Rows are points. Before rounding, the points of a table are all equally far from one centre. They may lie mostly on one side of it. Write the centre, to within rounding.
In the rows, zero is written as 128.

Points, 7 rows:
[[143 127]
 [169 121]
 [ 97  48]
 [162 124]
 [124 123]
 [152 127]
 [ 92  64]]
Centre: [146  73]

Points (17 x 11):
[[124  82 186 118 169 205 139 122 104 186 154]
 [133  84 128 117 203 164 114 123  52 133 127]
 [159  39 116 131 165 172 112  75 123 117 132]
 [114  81 125 104 135 172 132  59 113  83  98]
 [149 110 129 130  87 155 145 107 107  61 171]
 [114  97 181 123 180 185 103 150 134 108 165]
 [103 111 176 150 184 159 189 129 122 184 146]
 [147 120 192 122 159 179 114 140 118 112 198]
 [106  90 125 138 113 197  86 110  82 102 168]
 [129  91 104 145 121 195 111 106  49 144 145]
 [138  75 121 171 103 193 106 124  94 135 157]
 [148  99 118 103 168 215 135  99 113  77 149]
 [115 119 142 147 146 198 104 167 107 154 163]
 [ 83 113 107 122 131 212 101 113 109 128 180]
 [116  44 129 111 123 128 128  71  88 176 199]
 [134 103 160 137 143 208 105 111  65 109 128]
 [ 98  73 136 114 204 174 132 128  76 101 121]]
Centre: [122 100 138 121 144 148 146 105 110 133 156]

Points (28 x 24):
[[ 82  68  88  90  74 102 134  83 163 130 125 133 144 114 141 206 149 122
  115  82  84  80 115 149]
 [ 86 105  96  57  48 185 120 135 172 132 113 121 100  94 126 211 178 137
  109  59 106  99 178 110]
 [110  91  79  90  87 140 121  75 162 155 104  96 124  84 106 203 122 165
  168 105  97 106 153 124]
 [109 107  63  72 116 140 151  97 131 163 132 131 165  89  94 160 179 183
  150  73 103 121 151 132]
 [103 100 107  64  72 140 140 127 153 149 116 167 117  94 143 233 138 147
   80  75  98  48 144 132]
 [102 100 105  69  77 133 114 112 147 128 109 159 138  87 130 231 131 140
  176 116 114  84  97  94]
 [ 84 119  87  91  55 150 124 118 140 120 108 132 140  97 122 193 165 142
  120 129  79  54 106  78]
 [ 96 100  76  86 117 156 140 131 152 164 100  86 137 112 133 199 127 158
   96  83  59  63 138 121]
 [146  76  86  57  89 135 132 135 132 181 120 148 150 126  88 234 169 164
  120  78  86  91 167 104]
 [126 104  64  88  77 156 160 119 174 152 123 109  95  92 130 170 113 131
   86 122  73 100 138  78]
 [111 140  74  98  90 158 105 128 124 167 106 108 129  84 128 222 129 161
   82  96 131 133 127 125]
 [ 84  96  74 101 107 151 111  65 153 125  83 136 161 125 143 188 123 123
  115  87  82 103 152 113]
 [119 114 102 118  57 147 122 130 137 145  80 175 146 140  87 220 113 123
  122  80 124  85 141 146]
 [140  43  81  73  74 111 167 152 144 175 101 123 162 109 118 205 131 138
  122  79 118 147 143 131]
 [121 117  99  66  69 138 126 149 136 164 138 148 159 100 132 238 153 121
   98 123 142  65 123  89]
 [144  71  79  57 111 207 144 138 163 118  96 139 164 110 138 228 134 153
  106 103 124 109 121 115]
 [ 65 116 105  89 108 168 162 109 160 166 105 144  88 121 124 197 155 142
  129 120  53  82 155 122]
 [138 106  75  54  78 186 142  98 118 110 108 115 121  86 120 201 139 160
  110 116  93  42 136 122]
 [ 75 110  72  96  80 159 141 113 145 121 114 194  95 107 136 224 133 162
   68  95 112  80 138  93]
 [ 92 118 114  62 130 155 107  66 149 159 118 111 130  98 134 199 140 132
  109 127 142  94 138 101]
 [ 85  87  92 112  79 133 130 153 165 133  88 161  95 122 124 217 149 134
  159 100 135  60 102 146]
 [142  73 129  82  92 133 168 116 165 157  97 116  97  52 124 205 138 125
  133  97 161 109 113 127]
 [ 92 118 100 107  82 157 112 133 143  86  79 135 113 106 137 199 134 161
   66 122 100  65 117 103]
 [ 84 151  58  62  94 161 134 143 164 150 132 138  93  81 100 208 143 155
  129 102 140  94 171 117]
 [ 77  81  88  82 119 134 107 106 166 120  97 143 125  96 131 174 144 189
  110 138  79  65 143 112]
 [102  94  87  44 101 125 129  88 118 101 100 126 147 118 135 240 149 141
  118  88 164  88 141  89]
 [114  56  60  94 133 150 129 107 151 152  97 114 145 103 165 217 133 110
  112  96  88  57 139  82]
 [111 108  73 123  76 122 138 132 149 133  95 146 139 142 118 207 175 123
  178 140 103  61 167  96]]
Centre: [109  74 109 111 109 154 142 142 113 116 143 136 121 104 117 184 143 131
 124  97 118 105 158 111]
